Rows are points. The last column is the point's height on a tilted bowl or saddle (a function of degree 2), plus a little noise. Count its main directions that bend up, bend down and stay straight.
In the rows, 100 means zero.

Points (18 x 4):
102; 60; 40; 62
63; 130; 158; 48
84; 113; 48; 90
61; 75; 139; 44
148; 111; 76; 78
92; 122; 50; 93
90; 42; 127; 51
124; 73; 114; 87
61; 136; 174; 36
98; 125; 61; 94
132; 99; 78; 87
128; 81; 86; 85
111; 68; 113; 82
170; 88; 135; 77
75; 86; 122; 70
126; 87; 131; 93
54; 133; 131; 51
151; 169; 139; 46
Directions: 0 up, 2 down, 1 straight

Points (24 x 5):
100; 63; 140; 157; 110
93; 115; 57; 134; 129
118; 109; 106; 92; 103
85; 60; 154; 154; 139
127; 109; 123; 102; 104
138; 100; 22; 106; 150
68; 81; 115; 127; 132
147; 114; 100; 61; 129
108; 127; 101; 78; 103
80; 111; 62; 63; 100
146; 17; 84; 62; 136
131; 161; 113; 155; 167
98; 51; 84; 66; 138
63; 116; 135; 59; 116
96; 79; 50; 61; 136
90; 79; 129; 138; 119
143; 133; 49; 125; 139
162; 85; 30; 126; 125
106; 140; 13; 105; 155
155; 135; 44; 69; 161
106; 89; 99; 86; 103
61; 76; 73; 140; 151
84; 44; 65; 111; 140
102; 148; 70; 109; 115
Directions: 3 up, 1 down, 0 straight

Points:
57; 97; 182; 67; 89
88; 81; 59; 128; 91
61; 195; 100; 90; 195
82; 93; 68; 62; 72
68; 52; 78; 84; 106
103; 92; 106; 155; 41
104; 101; 81; 118; 83
148; 108; 89; 75; 67
65; 63; 90; 98; 103
139; 120; 131; 78; 88
147; 142; 68; 56; 85
81; 73; 104; 85; 97
130; 121; 94; 178; 14
92; 96; 49; 140; 84
110; 132; 95; 112; 97
104; 62; 95; 84; 90
109; 71; 126; 127; 52
84; 101; 83; 124; 85
171; 147; 113; 54; 109
156; 111; 79; 74; 59
132; 88; 120; 41; 75
149; 109; 81; 102; 64
64; 119; 77; 123; 88
121; 114; 65; 120; 80
107; 43; 91; 115; 101
Directions: 1 up, 2 down, 1 straight

Points:
129; 63; 65; 116; 101; 77; 122
86; 130; 112; 63; 76; 101; 129
103; 96; 109; 104; 125; 141; 125
109; 103; 42; 87; 77; 124; 134
132; 103; 108; 143; 141; 84; 123
116; 140; 98; 80; 103; 89; 88
111; 127; 129; 80; 123; 138; 79
93; 127; 58; 98; 123; 129; 87
100; 92; 78; 137; 124; 77; 115
59; 131; 112; 108; 64; 133; 161
92; 163; 87; 102; 126; 130; 61
81; 74; 113; 151; 158; 109; 165
104; 96; 75; 92; 114; 109; 117
125; 94; 135; 87; 91; 118; 88
143; 109; 111; 87; 112; 99; 89
96; 112; 92; 112; 101; 125; 109
76; 99; 117; 88; 101; 98; 127
77; 111; 158; 52; 113; 118; 78
125; 59; 138; 80; 106; 92; 78
87; 99; 111; 97; 107; 126; 123
102; 89; 150; 52; 100; 114; 77
111; 173; 112; 80; 124; 111; 41
103; 75; 51; 118; 97; 107; 104
195; 149; 152; 165; 117; 98; 148
82; 94; 112; 124; 115; 108; 122
64; 130; 85; 71; 130; 106; 89
160; 92; 96; 78; 115; 80; 115
116; 118; 135; 89; 105; 131; 91
99; 120; 104; 138; 105; 89; 104
101; 60; 108; 80; 86; 95; 127
148; 117; 86; 106; 85; 114; 115
144; 117; 123; 70; 81; 90; 84
54; 80; 105; 143; 130; 87; 162
148; 58; 72; 89; 118; 122; 167
120; 107; 129; 136; 93; 109; 96
134; 111; 91; 25; 108; 145; 146
114; 86; 76; 94; 86; 152; 155
81; 77; 84; 104; 78; 157; 162
139; 94; 93; 97; 107; 68; 115
111; 90; 70; 74; 128; 88; 130
94; 117; 128; 77; 78; 118; 119
152; 129; 116; 129; 96; 57; 116
81; 76; 79; 80; 111; 132; 158
58; 57; 115; 90; 61; 110; 178
Directions: 4 up, 2 down, 0 straight

Points, 47 rows:
69; 121; 20; 14; 101; 34; 5
102; 80; 95; 138; 113; 35; 59
128; 176; 124; 77; 54; 81; 47
178; 111; 55; 137; 74; 75; 49
67; 163; 101; 95; 62; 64; 65
72; 129; 116; 97; 114; 148; 95
167; 58; 120; 179; 149; 60; 28
129; 97; 152; 109; 163; 81; 79
115; 76; 105; 102; 77; 137; 95
141; 139; 81; 142; 123; 123; 84
104; 99; 119; 139; 99; 90; 91
174; 140; 110; 124; 64; 140; 52
99; 131; 111; 101; 95; 93; 95
94; 113; 100; 89; 126; 112; 98
78; 86; 32; 115; 58; 116; 71
103; 109; 36; 124; 119; 72; 70
140; 116; 99; 68; 132; 97; 87
147; 22; 146; 79; 126; 62; 46
84; 89; 121; 190; 81; 161; 65
109; 95; 32; 66; 143; 99; 69
69; 93; 138; 119; 50; 107; 103
87; 65; 86; 88; 20; 93; 85
90; 109; 154; 138; 74; 118; 94
160; 85; 124; 73; 68; 67; 69
118; 107; 71; 92; 54; 52; 65
73; 73; 159; 86; 166; 86; 65
134; 95; 135; 53; 141; 103; 76
149; 128; 129; 120; 91; 50; 67
74; 66; 141; 56; 133; 160; 63
133; 131; 78; 121; 52; 89; 70
126; 101; 126; 61; 114; 101; 86
53; 151; 55; 123; 77; 114; 74
84; 101; 151; 77; 134; 106; 89
75; 57; 110; 107; 90; 123; 94
129; 90; 102; 76; 89; 70; 84
122; 129; 97; 102; 29; 126; 73
91; 81; 97; 161; 57; 71; 68
162; 74; 121; 98; 171; 157; 56
59; 161; 108; 105; 95; 75; 78
121; 141; 95; 68; 54; 53; 58
14; 72; 182; 135; 124; 90; 63
147; 144; 85; 114; 169; 71; 88
145; 105; 103; 116; 84; 144; 83
85; 93; 171; 136; 127; 87; 83
118; 59; 87; 121; 77; 136; 86
182; 110; 98; 112; 82; 122; 67
71; 120; 111; 94; 136; 119; 95
Directions: 0 up, 5 down, 1 straight

Points (62 x 9):
155; 136; 83; 64; 73; 103; 73; 35; 106
81; 124; 74; 116; 151; 117; 116; 93; 119
150; 85; 103; 86; 74; 33; 100; 127; 62
129; 61; 122; 94; 79; 129; 98; 52; 110
90; 42; 84; 108; 105; 73; 99; 125; 75
171; 130; 88; 114; 125; 80; 94; 102; 71
57; 84; 128; 152; 113; 106; 126; 80; 93
95; 56; 119; 117; 109; 114; 140; 49; 92
84; 90; 119; 97; 63; 115; 83; 138; 92
71; 84; 35; 76; 123; 95; 61; 186; 102
86; 114; 138; 118; 74; 107; 40; 167; 87
68; 112; 100; 136; 148; 66; 166; 122; 79
114; 127; 110; 129; 115; 123; 155; 76; 114
51; 23; 56; 128; 163; 68; 48; 78; 5
78; 101; 128; 88; 109; 61; 117; 105; 72
112; 94; 74; 135; 89; 107; 93; 126; 112
75; 68; 118; 67; 81; 117; 137; 78; 80
115; 93; 98; 151; 45; 61; 111; 87; 105
141; 97; 123; 158; 81; 106; 124; 96; 122
93; 78; 85; 106; 91; 104; 50; 138; 82
86; 13; 27; 133; 128; 86; 117; 98; 88
47; 104; 35; 94; 105; 135; 110; 100; 148
115; 97; 95; 81; 121; 151; 126; 89; 102
88; 120; 77; 50; 115; 105; 34; 97; 108
70; 155; 114; 134; 122; 56; 77; 128; 69
117; 131; 106; 78; 130; 88; 111; 95; 82
94; 124; 139; 146; 149; 130; 118; 83; 101
124; 141; 5; 116; 85; 98; 58; 74; 59
163; 121; 69; 102; 101; 62; 118; 110; 60
98; 62; 116; 71; 118; 105; 61; 143; 58
94; 163; 106; 95; 64; 153; 92; 90; 130
113; 116; 168; 74; 73; 89; 114; 157; 34
36; 106; 117; 119; 76; 127; 100; 109; 114
108; 125; 107; 81; 83; 166; 89; 117; 109
76; 99; 48; 70; 104; 97; 94; 30; 128
124; 65; 88; 125; 187; 124; 138; 80; 86
69; 120; 65; 96; 107; 71; 89; 99; 115
124; 86; 127; 166; 106; 101; 144; 144; 96
56; 79; 24; 132; 117; 114; 39; 135; 64
128; 118; 78; 127; 124; 104; 121; 175; 106
105; 60; 62; 138; 120; 88; 103; 55; 98
66; 139; 110; 70; 121; 54; 84; 126; 92
93; 88; 142; 58; 127; 150; 96; 64; 82
41; 101; 101; 103; 84; 111; 79; 91; 113
123; 87; 95; 95; 70; 104; 87; 106; 101
84; 68; 118; 91; 62; 82; 75; 108; 93
145; 70; 78; 77; 91; 114; 92; 108; 90
66; 125; 80; 40; 51; 93; 83; 141; 126
69; 111; 122; 67; 104; 177; 79; 108; 90
152; 91; 94; 77; 98; 118; 137; 95; 81
100; 154; 81; 143; 133; 87; 136; 88; 102
148; 91; 117; 71; 107; 117; 80; 61; 112
92; 113; 180; 124; 70; 121; 85; 130; 85
50; 139; 43; 140; 77; 148; 135; 63; 179
58; 122; 72; 73; 77; 103; 109; 104; 136
66; 127; 163; 123; 66; 71; 78; 97; 94
68; 110; 109; 88; 138; 81; 94; 122; 81
138; 45; 101; 77; 84; 59; 94; 75; 92
130; 119; 73; 67; 97; 78; 127; 144; 77
57; 90; 83; 140; 89; 56; 134; 73; 115
104; 81; 90; 92; 82; 87; 68; 163; 84
96; 75; 87; 135; 164; 59; 90; 26; 60
Directions: 2 up, 3 down, 3 straight

Points, 74 rows:
71; 90; 110; 125; 70; 92; 81; 71; 102
137; 120; 136; 80; 81; 130; 131; 71; 160
135; 101; 77; 60; 96; 108; 66; 69; 150
77; 72; 111; 95; 141; 70; 123; 121; 109
105; 110; 66; 81; 163; 75; 64; 57; 162
63; 85; 71; 77; 76; 132; 130; 68; 112
69; 133; 129; 105; 96; 67; 117; 106; 114
115; 114; 93; 108; 89; 126; 99; 57; 133
88; 86; 100; 49; 82; 141; 84; 109; 112
60; 78; 87; 166; 26; 124; 114; 53; 136
83; 107; 119; 79; 130; 59; 101; 81; 126
112; 108; 104; 109; 138; 85; 99; 137; 120
104; 66; 113; 110; 90; 123; 144; 116; 100
72; 92; 140; 67; 52; 107; 109; 79; 123
102; 69; 121; 80; 123; 28; 97; 130; 135
98; 106; 81; 81; 107; 103; 132; 69; 122
115; 96; 103; 157; 103; 66; 86; 85; 138
118; 91; 160; 65; 110; 110; 109; 76; 157
103; 79; 71; 153; 128; 135; 92; 129; 124
126; 86; 102; 96; 135; 86; 113; 89; 134
48; 107; 117; 103; 94; 118; 99; 100; 80
123; 105; 95; 111; 124; 70; 115; 105; 127
38; 88; 115; 98; 100; 124; 76; 116; 70
130; 60; 105; 103; 139; 54; 74; 41; 195
111; 113; 45; 131; 104; 107; 79; 108; 130
76; 112; 94; 73; 120; 131; 108; 83; 105
67; 73; 152; 63; 36; 56; 123; 91; 146
145; 103; 63; 97; 132; 154; 118; 112; 162
5; 77; 69; 123; 84; 125; 56; 89; 84
118; 64; 127; 98; 96; 45; 106; 131; 125
114; 94; 158; 65; 87; 95; 110; 116; 146
89; 61; 77; 106; 128; 65; 111; 71; 128
112; 142; 85; 99; 96; 132; 134; 153; 140
148; 86; 97; 128; 118; 86; 101; 63; 159
79; 62; 134; 99; 79; 104; 60; 90; 99
90; 90; 105; 90; 104; 65; 144; 107; 114
106; 76; 99; 105; 109; 112; 111; 96; 103
131; 89; 97; 130; 67; 83; 83; 155; 123
78; 77; 89; 115; 109; 63; 80; 101; 93
109; 86; 44; 63; 109; 108; 118; 89; 128
67; 92; 113; 106; 120; 51; 96; 94; 106
90; 87; 51; 109; 80; 130; 123; 107; 105
79; 86; 140; 136; 147; 68; 72; 123; 119
114; 142; 72; 111; 91; 101; 96; 36; 167
67; 120; 105; 46; 78; 116; 112; 98; 114
88; 147; 115; 109; 122; 29; 106; 78; 164
129; 114; 100; 107; 107; 86; 87; 123; 128
76; 115; 71; 103; 114; 113; 59; 122; 92
80; 108; 128; 106; 90; 131; 100; 103; 98
114; 125; 144; 132; 94; 132; 110; 76; 134
112; 113; 77; 87; 94; 118; 121; 112; 113
124; 86; 111; 92; 71; 104; 108; 52; 135
67; 111; 67; 110; 56; 72; 78; 106; 93
154; 92; 105; 70; 85; 135; 85; 126; 155
57; 127; 87; 117; 95; 148; 121; 80; 101
101; 114; 119; 87; 133; 53; 63; 123; 128
88; 106; 141; 93; 95; 88; 70; 106; 111
86; 116; 85; 88; 75; 119; 47; 163; 115
118; 80; 94; 73; 88; 41; 124; 116; 124
64; 127; 103; 85; 96; 127; 84; 122; 91
97; 122; 104; 117; 93; 116; 100; 89; 107
87; 83; 33; 90; 131; 90; 121; 136; 119
73; 93; 93; 88; 128; 107; 134; 101; 99
80; 117; 117; 143; 44; 155; 46; 97; 151
121; 125; 88; 93; 122; 132; 72; 112; 137
55; 18; 80; 117; 152; 100; 142; 113; 144
146; 109; 91; 97; 118; 109; 131; 103; 140
96; 76; 82; 103; 119; 93; 132; 124; 101
122; 96; 118; 85; 111; 90; 124; 116; 124
59; 142; 100; 70; 78; 53; 109; 94; 125
106; 109; 71; 128; 81; 128; 67; 70; 135
82; 122; 85; 94; 113; 128; 83; 85; 104
85; 105; 99; 76; 102; 107; 105; 107; 96
139; 100; 138; 59; 78; 70; 57; 145; 164
Directions: 6 up, 0 down, 2 straight

Points:
101; 81; 109; 101; 73; 143; 137; 69; 87
62; 95; 141; 38; 68; 124; 53; 53; 75
88; 117; 124; 172; 134; 156; 77; 84; 65
106; 109; 96; 120; 119; 136; 95; 64; 102
122; 61; 94; 130; 142; 89; 115; 65; 117
96; 71; 52; 153; 96; 117; 142; 102; 104
50; 123; 148; 123; 104; 137; 80; 116; 44
131; 97; 91; 128; 119; 125; 115; 121; 108
93; 99; 106; 106; 67; 98; 187; 109; 87
130; 90; 58; 147; 152; 66; 157; 146; 163
75; 103; 29; 98; 139; 125; 126; 97; 165
132; 77; 122; 75; 91; 178; 66; 133; 121
84; 41; 113; 121; 77; 60; 75; 64; 55
129; 120; 39; 100; 52; 43; 134; 102; 193
116; 119; 127; 127; 63; 69; 85; 76; 73
127; 123; 54; 124; 108; 124; 125; 159; 127
87; 92; 94; 32; 103; 176; 78; 118; 122
66; 24; 86; 111; 40; 146; 14; 123; 99
142; 172; 116; 97; 71; 76; 120; 83; 127
56; 83; 67; 69; 101; 169; 105; 95; 126
118; 73; 96; 134; 91; 123; 131; 151; 62
81; 107; 110; 100; 114; 33; 99; 124; 101
66; 97; 112; 40; 83; 93; 75; 103; 86
93; 109; 159; 116; 146; 117; 112; 65; 82
130; 106; 113; 88; 90; 123; 103; 109; 90
98; 151; 71; 98; 109; 60; 97; 130; 137
85; 62; 112; 80; 108; 105; 26; 101; 113
168; 115; 123; 94; 122; 102; 133; 91; 93
105; 53; 80; 119; 83; 118; 76; 94; 104
99; 129; 139; 142; 83; 78; 86; 100; 76
72; 126; 84; 128; 88; 68; 116; 113; 103
46; 112; 85; 87; 70; 124; 87; 87; 66
134; 60; 53; 119; 77; 38; 70; 108; 120
59; 115; 100; 120; 5; 84; 97; 107; 11
78; 113; 78; 68; 141; 127; 128; 82; 132
108; 67; 91; 124; 31; 54; 68; 153; 32
84; 93; 86; 149; 110; 73; 92; 170; 75
84; 83; 127; 61; 100; 73; 6; 91; 87
135; 57; 81; 108; 25; 129; 163; 49; 122
111; 78; 136; 96; 48; 133; 175; 63; 50
45; 61; 86; 117; 79; 118; 95; 95; 58
146; 91; 127; 89; 46; 109; 39; 97; 71
80; 120; 74; 55; 95; 53; 56; 101; 98
43; 71; 94; 114; 106; 49; 88; 121; 69
75; 123; 99; 49; 44; 117; 70; 65; 73
58; 108; 113; 123; 79; 40; 84; 61; 80
68; 127; 110; 104; 80; 131; 96; 150; 52
155; 105; 92; 114; 97; 46; 88; 87; 103
121; 73; 35; 29; 91; 69; 103; 106; 172
55; 102; 126; 137; 139; 154; 58; 70; 71
59; 75; 117; 90; 54; 115; 87; 65; 59
56; 87; 84; 87; 96; 43; 43; 165; 86
125; 100; 88; 98; 74; 51; 76; 111; 97
116; 101; 154; 82; 76; 72; 28; 92; 59
85; 64; 133; 102; 116; 94; 126; 74; 69
110; 54; 37; 124; 125; 116; 94; 50; 185
78; 67; 92; 114; 66; 97; 122; 59; 89
83; 138; 90; 81; 135; 154; 108; 145; 97
168; 68; 125; 124; 130; 165; 172; 144; 76
150; 92; 95; 123; 93; 90; 80; 113; 95
43; 91; 75; 62; 107; 79; 107; 111; 121
131; 116; 57; 84; 136; 125; 100; 129; 129
73; 82; 126; 91; 106; 94; 89; 62; 82
92; 159; 102; 97; 116; 112; 110; 35; 105
Directions: 2 up, 2 down, 4 straight

Points, 68 rows:
147; 135; 74; 93; 49; 113; 140; 122; 120
130; 35; 95; 117; 130; 100; 171; 70; 141
107; 133; 59; 86; 145; 107; 114; 79; 134
127; 119; 122; 81; 83; 131; 106; 124; 99
121; 91; 102; 89; 57; 93; 90; 83; 113
48; 9; 166; 98; 177; 68; 85; 151; 193
84; 166; 78; 86; 103; 54; 140; 110; 140
70; 104; 122; 115; 87; 133; 101; 139; 101
143; 99; 132; 89; 99; 133; 49; 85; 125
119; 66; 97; 71; 59; 119; 112; 75; 115
90; 115; 120; 111; 159; 71; 107; 85; 130
97; 45; 140; 91; 90; 68; 92; 68; 134
58; 102; 50; 106; 109; 79; 79; 95; 146
75; 54; 87; 86; 93; 72; 100; 81; 134
74; 100; 87; 146; 95; 106; 67; 54; 138
127; 107; 112; 17; 125; 101; 80; 83; 150
76; 130; 85; 135; 16; 66; 150; 84; 152
151; 101; 45; 63; 76; 97; 88; 102; 143
87; 145; 102; 88; 55; 135; 80; 70; 125
129; 92; 75; 171; 63; 99; 88; 123; 129
100; 80; 71; 88; 112; 46; 120; 87; 139
141; 140; 119; 150; 73; 107; 97; 105; 108
98; 101; 51; 129; 139; 142; 165; 195; 157
63; 128; 145; 65; 168; 117; 116; 95; 140
52; 96; 139; 152; 125; 105; 98; 117; 122
102; 143; 102; 27; 102; 54; 135; 73; 155
115; 113; 89; 119; 118; 87; 120; 87; 111
89; 112; 60; 134; 110; 112; 93; 85; 123
102; 98; 147; 59; 85; 84; 99; 108; 113
133; 61; 118; 111; 108; 63; 91; 70; 130
124; 96; 56; 73; 152; 131; 75; 68; 151
109; 70; 58; 72; 84; 128; 146; 135; 125
77; 115; 114; 92; 82; 79; 164; 109; 115
85; 115; 54; 127; 133; 98; 128; 153; 131
83; 92; 76; 67; 17; 81; 37; 59; 185
106; 59; 106; 89; 102; 130; 113; 94; 104
99; 125; 99; 78; 111; 54; 81; 115; 128
51; 116; 98; 103; 107; 69; 120; 104; 124
124; 25; 108; 54; 149; 156; 124; 92; 143
80; 93; 124; 85; 133; 92; 80; 105; 119
85; 108; 105; 141; 90; 33; 104; 109; 134
62; 72; 169; 106; 64; 83; 167; 76; 138
30; 112; 74; 95; 105; 57; 35; 105; 180
78; 101; 80; 142; 77; 50; 120; 89; 135
150; 55; 128; 117; 94; 132; 163; 144; 115
68; 74; 113; 62; 107; 168; 60; 123; 134
84; 103; 95; 116; 57; 58; 91; 116; 124
99; 42; 96; 93; 110; 168; 121; 119; 115
60; 106; 103; 134; 113; 94; 153; 80; 122
59; 102; 111; 114; 82; 71; 106; 83; 122
78; 80; 78; 72; 98; 69; 111; 98; 128
112; 80; 111; 79; 168; 100; 148; 86; 132
56; 84; 131; 83; 124; 102; 113; 51; 132
103; 93; 106; 92; 139; 83; 55; 89; 137
66; 90; 98; 159; 116; 123; 101; 87; 121
149; 115; 102; 59; 131; 143; 74; 79; 136
101; 105; 37; 123; 75; 93; 139; 141; 135
147; 90; 95; 88; 89; 123; 86; 113; 109
125; 188; 127; 151; 96; 103; 129; 134; 124
23; 126; 73; 100; 93; 151; 126; 167; 142
70; 69; 101; 107; 120; 116; 96; 73; 119
110; 95; 98; 123; 60; 81; 76; 92; 118
116; 112; 94; 97; 104; 123; 120; 40; 118
81; 105; 91; 76; 85; 122; 87; 122; 111
53; 98; 84; 123; 86; 59; 129; 134; 132
90; 120; 84; 105; 143; 71; 115; 157; 129
115; 81; 101; 93; 116; 119; 162; 81; 112
98; 54; 126; 163; 119; 70; 117; 131; 131
Directions: 8 up, 0 down, 0 straight
